Rows are points. Each copy is the shape, with its points in the same order, turned, moved and blurred by noise. Say if it was mirrored as well.

Shape, 8 rows:
[[ 28  49]
 [ 37  16]
 [-53 -60]
 [ 55  36]
 [ 24  50]
 [ 43  43]
 [ -2  11]
 [ 37  47]]
Copy 1, 8 rows:
[[  0  61]
 [ 23  35]
 [  0 -78]
 [ 25  66]
 [-10  55]
 [ 14  60]
 [  4   9]
 [ 10  61]]
Copy 1 is: only turned
Copy 2, 8 rows:
[[-51  38]
 [-14  47]
 [ 84 -20]
 [-32  64]
 [-40  33]
 [-40  52]
 [ -6  18]
 [-46  44]]
Copy 2 is: only turned
Copy 3 (8 x 2):
[[ -9  60]
 [ 22  38]
 [  1 -73]
 [ 18  70]
 [ -9  60]
 [  6  61]
 [ -5  11]
 [ -5  70]]
Copy 3 is: only turned
Copy 4 (8 x 2):
[[ -2  56]
 [-25  30]
 [ 13 -75]
 [-30  60]
 [  5  52]
 [-17  60]
 [  5   9]
 [ -6  59]]
Copy 4 is: mirrored

Shape, 8 rows:
[[ 62 -38 -51  -7]
 [ 31  27  33 -28]
 [-54   0  28  49]
 [ 24 -42  35 -53]
 [-22  20  57  30]
 [ 31  65 -52 -76]
 [-23  68  25  16]
 [-45  34  14  -7]]
Copy 1, 8 rows:
[[ 18 -53 -70   5]
 [ 49   8  11 -29]
 [-45  55  16  28]
 [ 18  12 -39 -67]
 [ -2  65  28  12]
 [ 37 -94  44 -31]
 [ 11  23  64  23]
 [-19  16  51 -10]]
Copy 1 is: mirrored
Copy 2 (8 x 4):
[[  35  -61  -52   36]
 [  31  -46   18  -51]
 [ -44   32   38    0]
 [ -11 -101   16  -16]
 [  -6   13   64  -27]
 [  35  -40  -87  -84]
 [  12   28   25  -62]
 [ -32    8    9  -56]]
Copy 2 is: only turned

Shape:
[[-51  54  35 -35  31 -58]
 [ 50  35  45  20  52 -45]
 [  5   4  14  -5 -45 -58]
 [-81   0  25 -28  61  54]
 [ 51 -53 -24  53 -17  -3]
 [ 11  33  18  14  66  24]
 [-77  -9  65  32  19  36]
 [ 54 -41 -17 -45 -58  71]
 [-24  77 -26  34  -7   6]
 [ 31 -39  22  43 -27   3]
 [ 20   3  -5  -1 -49  56]]
Copy 1:
[[-36  57  63  84 -33 -25]
 [ 28  33  66   9  20 -73]
 [-27 -11 -16  72  10 -61]
 [-13  57  62  31 -12 100]
 [ -1 -12 -43  11  84 -19]
 [ 29  61  42 -16  14   1]
 [ 48  31  39  75  14  63]
 [-28 -71 -39 -37  -8  29]
 [ 11  81 -38  27 -24 -16]
 [ 34 -16 -18  27  54  -8]
 [ 10 -14 -44 -11  -9  35]]
Copy 1 is: only turned
Copy 2, 11 rows:
[[ -50   79  -12   31  -47  -21]
 [  -2   24   16   92    7   16]
 [ -49   20  -31   -5   37   -7]
 [  12   15   42  -20 -103  -60]
 [  23  -88  -29    9   35   -4]
 [  30    5   27   65  -56   11]
 [ -60  -26   40   13  -76  -62]
 [  42  -43   53  -78   33   26]
 [ -29  -13  -37   23  -74   52]
 [ -26  -56   14   17   33  -10]
 [  -1  -47   28  -37    2   30]]
Copy 2 is: mirrored
Copy 3 (11 x 6):
[[ -22   31  -53   42   20  -31]
 [ -10   16  -22   58  -68   41]
 [ -52  -39  -37  -18  -23    3]
 [  56   32   30   20   76    3]
 [  17  -84   23  -27  -66   49]
 [  31   28   32   46  -29   20]
 [   7  -23   31   46   75   38]
 [  -7   -8   57 -115  -24   50]
 [ -28  -15   53   34  -23  -51]
 [ -12  -66   19  -12  -31   61]
 [ -25  -16   70  -51  -14   23]]
Copy 3 is: mirrored

Shape:
[[-58   2 -13 -19  46 -20 -29  -9   7]
 [-17  -7   5  -1 -34  15  -3  -2  15]
 [-15  -6  28 -21 -33 -11  -2  63   6]
 [ 56 -76 -72  27  43 -76 -16 -12  59]
 [ -4  -6  42  32 -37 -32 -14   8 -21]
 [-55  22  59   2 -60 -40  38  -2  11]
 [-46 -23 -55 -34  32  -9  26  16 -80]
 [ 39  -1  -8 -36 -35 -12   3 -14 -11]
 [-26   0 -35  26  51   8  37 -14 -18]
 [  7 -36  51 -36 -12  10  19 -13   5]
 [ 51   5  19 -20  -5 -37   7  24  -4]
 [ 60 -70 -27  54  23 -77 -18 -41  38]]
Copy 1, 12 rows:
[[-28   0  -9 -11  28  13 -58 -29 -10]
 [ -4 -30   5 -11 -25 -11  16 -14   4]
 [  7  -1  43  25 -23 -17  19 -54 -29]
 [ 53  33  62 -35  69  33  -7  74  36]
 [ 33 -38   1  50 -10   5  22 -24  -5]
 [-27 -77  23  33 -12  37  43 -64 -18]
 [-37  44 -55  -3  40  -3  10   3 -76]
 [ 27  23 -17 -14 -11  10  49 -31  17]
 [-41  17 -25   6  -9  40 -16  44 -23]
 [ 40 -24  -1 -27 -39  35  11 -37 -34]
 [ 42  34  18  23 -14  31  31 -34  -1]
 [ 79  -6  32  -9  55  47   1  73  40]]
Copy 1 is: only turned
Copy 2, 12 rows:
[[ -41  -26   -6  -49    8  -13  -24  -12   -8]
 [  25  -21  -19   -9  -20    2    0   -2   37]
 [  10  -54   15  -11  -72   13    7   18    3]
 [ -56  -36    6   63   41 -121  -25   18    8]
 [  32  -17    5    7  -46    1  -55   -8   -9]
 [  72  -31  -39  -21  -50   12  -11  -24  -39]
 [ -83  -48  -65    6    1   48  -37   28   15]
 [  24  -23  -32   -2  -22  -29  -30   58   30]
 [ -41   14  -39   19   41   25  -14   -6   -1]
 [  51  -59    5  -16    3   12  -14   32   30]
 [  19  -33   14    7  -23  -13  -35   71  -13]
 [  -3  -32   16   64   48 -115  -57    2    0]]
Copy 2 is: only turned

Shape (15 x 12):
[[-19  13 -49  -8  -7 -13  88  73 -25  62  -3  21]
 [  0  -6  65  86  37  39  19 -26 -60  11  39  39]
 [-65  33 -40 -31  -4  14  58 -13 -37  37 -16 -60]
 [-61 -46  25  48 -29 -25  44 -56 -29  60   7  18]
 [ 48  27  61 -44 -37  63  12  21  54 -18 -12  57]
 [ 66 -42   5  39  92  48 -15 -34  72  24 -39  -9]
 [105  -3  -3  21  63   9 -65 -60  42 -13  21  20]
 [-49 -15 -51  42 -55  -1  -5  52 -16  22 -20 -37]
 [ 30 -10  30 -33  31  89 -47 -12  14  39  -4  83]
 [ -4  36   3 -46 -34 -37  -7  76   7  64  -8  19]
 [-19  33 -26 -46 -25 -16  34  33  12  -6 -75  40]
 [ 15 -64  14  15 101  21 -30 -18  50 -30  57  26]
 [ 50 -73  70   6  41  16 -28 -23 -37  -6 -17  -5]
 [-56  37   5  -7 -25 -17  53  53  16  65  -5 -37]
 [-63  67   1  -9   2 -30   4  76   7  37 -48  22]]
Copy 1 (15 x 12):
[[ -43   32  -37  -41  -15  -40  -16  -18  -73   18  -26   82]
 [ -41  -99   17   67   49   16  -18   -6  -49  -25   12   23]
 [   0   21  -49  -21  -34   42   18   15  -59   69    4   42]
 [-103  -53    5   45  -46   23   42  -32  -25   24   36   38]
 [  41  -70   48  -99    0   -6  -12  -31   30  -32  -27   22]
 [  47   12   27   30   84   -5   73  -53   39  -21   42  -12]
 [  39   20   74   44   46   33   18  -35   43  -91  -10  -49]
 [  -3   10  -66   16  -56  -22   25   41   15   25  -11   95]
 [  42  -55   -3  -10   18   -6  -37  -97   16  -34  -34  -36]
 [  -4    6   -5  -61  -60  -56   22   -5  -41    6  -86   27]
 [ -29   12  -62 -101  -12    4   26    4    7  -16  -33   24]
 [  -6   11   57   36   60  -13  -25  -23   55    6    9  -40]
 [  11  -60   13   38   14  -38   18   -7  -21  -44   73  -59]
 [  -8    0   -7  -47  -43  -25   54    9  -50   63  -38   65]
 [ -30  -16  -55  -49   -7  -27   43    8  -30   24 -101   53]]
Copy 1 is: only turned
Copy 2, 15 rows:
[[   9   22   -1  -23   21  -51  -44   35  -54  -31   30   88]
 [ -32  -37  -41  112  -31  -30  -36  -42   -6   19   20   -6]
 [ -77   29   37  -22    4  -14   16   41  -62  -44    6   15]
 [  -5  -16   -9   42  -58  -36  -34   15  -18  -86   33  -36]
 [  48   30   37   -5    7   50  -17 -104   -7   47   64   19]
 [  22  -25    8   -4  -85  -47   63  -92   33   45  -49   23]
 [  55   33  -37   40  -40   -7   80  -66   53   70  -42  -18]
 [   9   12   60    1  -42   -9  -48   83  -29    6  -14   21]
 [  46  -15  -36   -9  -35   12    6  -96  -62   71   18  -24]
 [  64   16   28  -33   29  -20    4   41  -39   26   75   24]
 [  39   39   64  -45   54  -22  -30  -17  -34  -13    2    7]
 [  -2  -40  -70  -16  -46   -2   11  -54   81   56  -30  -12]
 [  33  -85   -1   60  -20   27   41  -48   11   10  -23  -11]
 [ -21   16   54  -32  -10  -42   -9   47  -27  -16   77   38]
 [  15   11   64  -38   45  -73  -33   32  -35   34   53   -1]]
Copy 2 is: only turned

Shape (18 x 12):
[[ -41   34   21  -16   29   96  -46  -15   41  -63   65  -31]
 [  67    0  -67  -50  -60  -41   27  -43   13  -57  -24   20]
 [ -10   21   -8    2   20  118 -105   16   12   -2   32  -54]
 [  54    5   60   36  -12   71   20   16    5    9   57  -37]
 [  21  -16   49  -39   23   43   34  -39   -2    7  -20    0]
 [  15   -1   25   67   52   36    8  -70  -24   25   42   -4]
 [   6  -54   34   51   18   86   -4  -33   44   27   16    6]
 [ -16    3   19   39   12   56   18   23   26    6   -4   13]
 [  -5  -15   20    9  -21   27    5  -54   40   48   12  -40]
 [  37  -26  -24  -25   -2  -84  -24   -2    6  -22  -16    8]
 [  13   13  -25   -7  -67  -63   -2  -27   24  -25   30   32]
 [ -23  -55   33   -4    7   61  -68   -6   33  -66   38  -76]
 [  14  -33  -34  -20  -42  -83   22   -8    4  -41   -3   43]
 [ -27    2   15  -23  -30  -74  -24   -1    0  -17   -5  -23]
 [   7  -27   38  -23  -36   42   -9  -36  -14   15   10   27]
 [ -12  -22  -83  -40  -26  -81   44   -4   -1  -14   12  -21]
 [ -29  -55   14   29    9   61    2  -21  -52   32   53   -8]
 [  11  -19  -38  -55    5  -75  -15   14   39    7   76   18]]
Copy 1 (18 x 12):
[[-95  27  -5 -71  51  42  23  94  45  34   2   7]
 [ 68 -70  -2 -68  28 -55 -21 -12 -22   5   6  10]
 [-79  75 -30 -43  37   5  28 121  29  26 -42 -63]
 [-49  77 -36 -45 -47  24  -6  67 -44  38  -5  42]
 [-10  16 -71 -21  15  39  36 -12 -17  43  11  21]
 [-58  22 -66 -55 -49  83 -24   9 -17 -21  -2 -25]
 [-65  60 -44 -55 -56  38  35  -6  23  24 -31  -5]
 [-54  65   3 -28  -4  32  33  -8 -15  -1 -20   8]
 [-30  49 -55 -26 -30   1 -23  -5  42  15  20  -1]
 [ 95 -14  -7 -28  23  20 -16   6  16 -36 -35  11]
 [ 23 -49  24 -27 -13 -23 -45   9  21 -36 -15  37]
 [-10  50   4 -58  16  59  12  87  67  81 -25 -24]
 [ 75 -51  34 -24  -4   3  -7 -14   7 -33 -13  24]
 [ 44   7  13  22  34  28 -43  17  32 -13 -11  18]
 [-30 -11 -47   7 -27  11  24  19   3  30 -19  13]
 [ 83 -14  33 -29   8  -7 -10   4  18 -48  58 -12]
 [-39  23 -27   0 -69  64  37  42   2   7  15 -45]
 [ 69  -8  -6 -37   1   7  12  56  58 -80   8  49]]
Copy 1 is: only turned
Copy 2 (18 x 12):
[[ 62 -60  74  -7  -8  93 -38  35  70 -52 -27  -1]
 [-33  54 -29 -97  86 -10 -30  34   6  -1 -25 -25]
 [ -2 -91  57  53   7 116   0  35  21 -50 -40 -24]
 [ 55 -55  43 -23 -49   2  44  33 -21 -43 -47 -35]
 [ 10   3  76 -39   2   4  32 -20  15  16 -34  19]
 [ 46 -64   0 -35 -36  29  27 -13 -23 -10 -26  74]
 [ 11 -65  26 -24 -34  31  78  10  46 -28 -77  39]
 [ 41 -19  11  24 -12   3  34  -4  45 -32 -56   9]
 [-23  -4  19 -45 -58  45  20 -15  15 -33 -60  16]
 [-35  19 -47 -44  18   6 -12  16  28  54  22 -27]
 [ -9  56 -53 -58  -2  10 -34  63  21  -7 -14   1]
 [-16 -93  61 -33 -24  64   0  33  90 -43  11 -31]
 [-14  60 -60 -62  30 -22  -3  37  44  19  21  -3]
 [-33  34 -13 -14 -33   7 -46  14  39   7  32 -16]
 [-16  13  53 -27 -14  17  41  51   8 -11 -27  34]
 [-15  75 -65 -66  24  28  -9 -27  26 -24  41 -29]
 [ 17 -32  26  -9 -30  48  80  11   3 -56  21  48]
 [ 17  52 -57 -56 -16  83   6  37  37  42  19 -42]]
Copy 2 is: only turned

Shape, 15 rows:
[[ -14   46    2  -20    7    5   50   45  -12   30  -45  -39]
 [ -13  -49  -24   25  -13   -4   10   39 -112   52  -18   56]
 [  26  -20   78   26  -62  -25   10   15   39  -22   -5  -12]
 [   7    6  -34   46   22    6   39    6   53  -23   15  -72]
 [  70    0   26  -45   -6    1  -16   -4   21    7  -30  -11]
 [  36   43   24  -30  -34   50  -24  -38   45   -7   89  -79]
 [ -70  -21   -7    8  -15  -30   37  -29   45   -3  -31  -11]
 [ -11   35    3   14  -86   -9   19   -6   11    4   36   51]
 [ -40   -6   35   31   24  -12  -15   -2    4   -4  -36  -29]
 [ -25  -13   19   63   18   38   31  -46   38  -53   52   27]
 [  23   29  -43   34  -25   21  -26   10  -33   27  -55   38]
 [ -38  -30  -44    0  -40   42   -9   31  -20  -60   54   54]
 [  48  -41   17    6   15  -41  -16  -15  -62  -85  -46   19]
 [  66    9   21   35   33  -39    6   33  -48  -12  -10  -91]
 [  26   -1   46    9   20  -78  -20   39  -19   28  -15    4]]
Copy 1, 15 rows:
[[ 28  53   3 -29 -11 -14  -4  38  25 -73  42  35]
 [-89  53   3  30 -59 -43 -15 -28  34   6 -29  61]
 [-31  10  13   6  41  45 -10   2 -25  14 100 -13]
 [ 87  14   7  20  33  26 -13   9  61   9  29  -8]
 [-21 -15  -8 -37  46  27 -52  18  -4 -48  23  12]
 [ 92  -6 -15 -13  66   3 -81  -4 -75  13  22  -7]
 [ 25   3 -36  26 -28  58  66  -6  15 -24  30 -10]
 [-21  15 -13  86 -10  -6 -28  13 -58 -17  39 -22]
 [  8  28  11 -40   4  28  35   1  18   3  11 -21]
 [ 40  -5  29  77  34  44  33  18 -23  53 -20  -7]
 [-57  53 -23  27  11 -25 -34  28  42 -33 -31 -21]
 [-10 -42 -36  66 -23 -55   1  23  -7  64 -10  14]
 [-83 -52  30   2  61 -17  31 -29  46  -7  -5  -2]
 [  9  22  79 -50  59 -15 -30 -42  69 -14  45  17]
 [-44   8  67 -39 -26  24 -33 -22  23 -32  45 -13]]
Copy 1 is: mirrored
Copy 2 (15 x 12):
[[ -18  -15   -2  -19  -15  -22   10  -76   70   10  -45   31]
 [  25  -13  -44  -14  -85  -27   73   63   22    1   26   49]
 [  20  -51    4   32    9   34  -43    7   18   80  -19  -36]
 [ -18   47   43   23   -5   -7   27  -88   -8   42  -23  -56]
 [   2  -67   21   -6   31    4  -13   -3    5  -14  -67    0]
 [ -20   19   19   50   61   23  -14  -48  -76   37 -118   29]
 [ -42   -1  -15   59    1  -17   -7  -43   46   11   34  -24]
 [ -53   -9   -8   38  -39   40  -41  -10  -29   62    7   56]
 [  28   15  -27   51  -15  -18  -12  -37   35    0  -15  -21]
 [  17   72   37   79    5   77    9  -21   -3   29   18   -6]
 [ -25  -29   15    9  -84    0   12    7   -1  -36  -24    9]
 [ -31   13  -51   15  -22   76   62  -21  -63   18   21   19]
 [  10   12  -16  -53   13   36   -7   69    1  -24    2  -62]
 [  49   32   20  -62    1  -46    0    3    7   32  -86  -46]
 [  64  -38   -6  -22  -14  -42  -38    1   16    7    0    5]]
Copy 2 is: only turned
Copy 3, 15 rows:
[[  70   -1   -3  -34   36  -46   14   44   35    6   34   10]
 [ -57  -21  -44 -105  -20   22  -11   65   55   -9   -7  -38]
 [  -2  -87  -24   32   -3  -66   -3   -1  -24  -51   -3   -6]
 [  79  -33   55   21  -18   -7  -21   24   14  -50  -21   56]
 [  50  -42  -25    0  -12  -28   55  -43   19  -22   -6  -39]
 [  23  -27   17  108  -58  -12   84   -5   13    9   -9   56]
 [  -7   -6   52  -15   39  -10  -43  -26  -21  -30   13   22]
 [ -52   17   -6   32   -3  -62   -1   33   -5   -3  -49   -7]
 [  10  -55   22   -7   16   -9  -44  -19   41  -10   36   11]
 [ -18  -70   52   18  -27  -10  -42   -8   -5   12  -84   53]
 [ -13    4  -14  -42    8  -34    8    8   97  -38  -36  -30]
 [ -42    8  -58   -6  -12   22  -26   11   19   -2  -79   67]
 [  11  -44  -62  -55  -79  -26  -60  -66   34  -35   -6  -16]
 [  85  -62  -15   -2  -80  -26  -17   39   55  -37   56    0]
 [  24  -60  -38    4  -12  -19  -31   25   29  -11   42  -78]]
Copy 3 is: only turned
Copy 4:
[[ -7 -12 -45  46 -32 -46  26  23  34  25  51   9]
 [-24 -11 -37 -22  49 -42 -38 100   9 -36 -36  36]
 [  7  72  -1  17 -32   1  32 -52  40 -27 -31  15]
 [ 23  -3  34  68 -21   6   0 -27 -11  48  16 -50]
 [ 13  28   1  -8   9  11  31 -38  24  -4  61  57]
 [-22   8   2   4  15  47 121 -81 -33  41  23 -36]
 [ -8  11  21  59 -90  26  10  31 -11   8 -13  32]
 [ -6 -16  26   3 -24 -32  81  -1  10 -32 -62  28]
 [-37  50   7  18 -53  13  -4  29  20   8  26 -15]
 [ 14  19  77  42 -14  67  47  28  17 -23 -34 -51]
 [  1 -10  28 -27   1 -71   6  41 -14 -44  31  18]
 [ 29 -62   3 -52 -12  39  25  31   5 -28 -62 -28]
 [-32   2  17 -13   5  43 -59 -17  60 -84  32  22]
 [-52  27 -19  39  36 -24 -44 -57  40  17  45 -29]
 [-52  43   6 -13   2 -31 -20  -5  75  23   3  50]]
Copy 4 is: only turned

Shape:
[[-49 -31  35   0 -22 -17  26  30  38 -31 -23 -27]
 [-45 -17  12  -9 -20 -27  27 -12 -22 -34 -11  -5]
 [ 76   4 -49 -32  93  29  12  76  15  18  78 -15]
 [  9 -42  17 -10   8  -6  -6  -3 -35  35 -44 -26]
 [-44  60   7  10  19 -42 -14  41  45   5  26  22]
 [-39  -7 -12 -21 -38  16   8 -18 -16 -12 -39 -39]
 [ -4  -7  32 -19 -35  32  11  -4 -16   5 -25 -12]
 [-50  24  24 -47   4 -17  12   4 -52   9   9 -13]
 [ 16 -33  -3   5 -36 -38  14  33 -33  31   6 -41]
 [ -8  11  18  24 -33  17   4  36 -39 -27 -18  -2]
 [ 55 -34 -16  25 108  37 -28  38 -36  16  55 -40]
 [-42 -44 -19  14 -42   3  24  -8 -16 -17  20  -2]
 [ -4  11  15 -20 -18 -38 -59 -10  71  22   7  79]
 [ 68  27   0  20  72  14  24 -16  18  56  81 -29]
 [ 30  47  53 -40   5 -55 -38 -24  45 -24  54  34]
 [-16  31  61 -30  15 -13 -35  31  72  27  95  56]
 [ 86 -43 -13  18  84  23  58  18 -27  41  24  14]]
Copy 1 (17 x 12):
[[ 44  38 -48  39  35  17   2  -5  11  37 -35  51]
 [ 27  30 -39  11 -11  26 -25 -20  -4  47 -33  22]
 [-37 -34 103  18 -11  -4  60   8 -20 -66  36  76]
 [ -9  -7 -40  22  43   6  26 -27 -23   7   4 -31]
 [-10  28  20  61 -17  19   0  64  51  18 -22  26]
 [ 49  10 -22  44  12  13   0 -60  10  44 -34 -14]
 [ 56   6  -6   5  31   9  17 -24  11  32 -10 -18]
 [ 17  43  -9  12 -23  68  28 -12   9  18 -22 -23]
 [ 35 -34 -44  38   0  33  -2   6 -34 -15   2  -8]
 [ 43 -12  11  15  36  37 -12  10  -7  41 -48   1]
 [-58  -3  79   6  50   9  30  -9 -62 -80   6  17]
 [ 38  12 -21  12  -2  27 -66 -36   6   5 -18  21]
 [-15  16 -26   1 -17 -54 -12  49  96  18 -14  -4]
 [ -9  27  91  36  -6 -33   9  26 -37 -58  65  -6]
 [ 11  57  13 -15 -60 -50  22  74  26  -3 -32   9]
 [ 13  60  28  -2 -14  -3  15  92  96 -52   5  32]
 [-43 -26  53 -13  43  -3  12   5 -61 -14  87  21]]
Copy 1 is: mirrored
Copy 2:
[[ 27   0 -37  35  24 -56  11 -14  25 -40  26 -47]
 [ 34  -5 -26  32  22 -60   8  36 -26  -7  34 -43]
 [-18 -25 -67 -55  31  19 -62 -18  19  31  18 121]
 [-35  -3 -26   8   3  -9  -4  47 -39 -49  -8 -20]
 [ 21  -4 -15  16  -7  -1  44  13  65  47  57   5]
 [ -7  26  -4  13  21 -78 -19  40 -16 -17  19 -50]
 [-15  -1  24  -4  14 -57   0  16 -30 -43  17 -19]
 [ -6 -39  -1  18  38 -47   6  74  -4  -3  52  -7]
 [-18  -3 -77 -34  17 -50  36  30 -29 -32  15  -6]
 [ 40   9   4 -32 -17 -52  17  26 -17 -37  48 -11]
 [-16 -54 -64 -78 -11  43 -83  10 -14   5  20  37]
 [ 19 -10 -35  13 -20 -83  -5   3 -33   2  35 -33]
 [  6   1  31  37 -25  -9  68 -11  36  49 -36  15]
 [-55 -39 -20 -61  38  48 -20 -39 -27  60  44  32]
 [ 45 -42  31  -1  60   6  56  -2  19  71 -23  11]
 [ 13 -88  28   9   4  -6  56 -39  64  63  11  46]
 [-21 -23 -54 -31   5  49 -37 -31 -84 -15  33  71]]
Copy 2 is: only turned

Shape, 15 rows:
[[-43 -22 -30  22  50 -19  24 -58   3 -64  18 -41]
 [-31 -11   1  61  53   1  -1 -92 -13 -75   6 100]
 [ 13  21   3 -27   4  28  44  52  20 -78   6  48]
 [-34  52 -18  66  70  70   1 -12  13  20  57 -10]
 [ 22  12 -20   0 -12  25  14 -24  46 -37   4 -28]
 [-33 -24   1 -69 -26 -16  35  -5  31  24 -38 -38]
 [ -9 -38  35  55  25  29  14 -95 -74 -23 -24  -9]
 [ -9 -12 -24  27 -52   5 -41  38   0  45   8   9]
 [ 23 -38  47  17   6 -32 -20 -57  17  -1  10 -20]
 [ 37  -5  30 -14  47  54 -54   2 -29 -19 -69 -64]
 [-32 -14  13  30 -35  30  14  25  76 -17 -30 -21]
 [-12  22  53 -54 -10  -6 -41  32   5   4   8 -30]
 [-43 -62  -3 -14 -19  49 -13 -15  13 -15  28 -76]
 [ 29 -70  26  50  27 -31  26 -25   1 -65 -20  25]
 [-55  53 -24  52 -34 -47  23 -32 -21 -11  21 -10]]
Copy 1 (15 x 12):
[[  -5    2  -87   40   -1   19   -8  -36   17    2  -28  -83]
 [   3  -25  -59  108  -77  -36  -73  -14   14   14  -77  -26]
 [   6   36  -39   16  -58   21    0   56   51  -60  -17   32]
 [ -36  -31  -75  -15   -6  -38   18  -45  -16  -54 -110    7]
 [  14    2  -15  -14    6    4    6   18   53  -32  -50  -49]
 [ -49    6   -2  -15   38   53   25   24   62   42    7  -14]
 [  39  -43  -74   55  -15  -47    8  -52   62   76  -53  -22]
 [  12  -50   46  -21   -4   27   27  -21  -15   -1  -26   34]
 [  25   -2  -14    2    9  -37   -5   12   -3   66  -27  -51]
 [  30   17  -11   52   56  -62  102   -3   53    4  -27   -1]
 [  18  -24  -20   -6   22   63   29   56   18   -4  -72   -4]
 [ -35   15   12  -15  -16  -13   84   37    3   18   -1   -4]
 [  11   30  -22  -21   11   53   64  -43   27   35  -64  -43]
 [  76    7  -59   58   -8   -6  -46   23   12   36  -12  -15]
 [ -26 -103  -45   -8  -48   18    0  -15    9   -8   -6  -50]]
Copy 1 is: only turned
Copy 2 (15 x 12):
[[-43 -21  17   3  18 -47  92  28  29  81 -23 -18]
 [-15   1  48  52  69 -43 118  36 -41 -34 -12 -53]
 [ 26   6  34 -22  72  40  -2  -8  26   3 -59 -21]
 [-16 -23 -56  58  22 -15  87 -54  73 -18 -20   0]
 [ -2  16  26  30  23 -20  -5   4  53  45 -10  -7]
 [-46  20   2 -51 -48 -15 -40  44  22  27 -28  10]
 [ -6  -3  52  14 -50 -33 121  10   5  -2  56 -47]
 [ 54  -5 -58  28 -26 -33 -28  10 -10  -4 -10   3]
 [-15 -49  35  14 -13 -63  11  15  -4  18  42   1]
 [ -3 -16 -17 -24 -18   8   1  -6  54  22  89 -84]
 [ 24  -9   4  -8  -1 -67 -26  22  79  -6 -47 -23]
 [  5 -34 -31 -55  19  -1 -33  15  29   1  47  27]
 [ -2  31 -21 -49 -27 -82  27 -26  33  61   5  -4]
 [  9 -52  86   7   3 -46  38   8 -24  20 -15 -66]
 [ 33 -22  -8  35 -17  -4  76  65  21  32 -35  50]]
Copy 2 is: only turned
Copy 3 (15 x 12):
[[ -57  -41   16   34  -16  -29    2    7  -27  -35  -43   61]
 [ -77   28   13   13   -7   57   24   14   20   -3   34  110]
 [   1  -54    3    4   72   60  -33   14   48  -23   -4   -9]
 [  -3  -40    6  -12  -68   24   78  -23   45   15  -48    0]
 [ -25  -37   -3   42   11    8    7   55    1  -11  -35  -33]
 [  35   -4  -23   24   28  -54  -13   46  -20  -90  -15  -39]
 [ -27   34  -61   72    8  -21   58   -7  -15   11  -12   88]
 [  30   41   32   38   -8  -10   -1  -20    8    7    7  -74]
 [ -22    3  -41   36  -22  -51  -13   46  -23   25   27   11]
 [ -38  -38 -102   45   33  -10   54  -35  -40   -8    6  -55]
 [ -15  -16  -10   70  -12  -14  -10   27   68  -54   -6  -57]
 [  -2   -3  -54  -33   23  -34  -34   -4    0  -12   -8  -70]
 [   7  -11  -44   71  -43  -19  -31  -10  -24  -38  -67  -28]
 [ -35  -34  -11   76   26  -14  -23   17    3    6   59   62]
 [ -31   36   64    4   19  -58   17   10   33    4  -54   17]]
Copy 3 is: mirrored
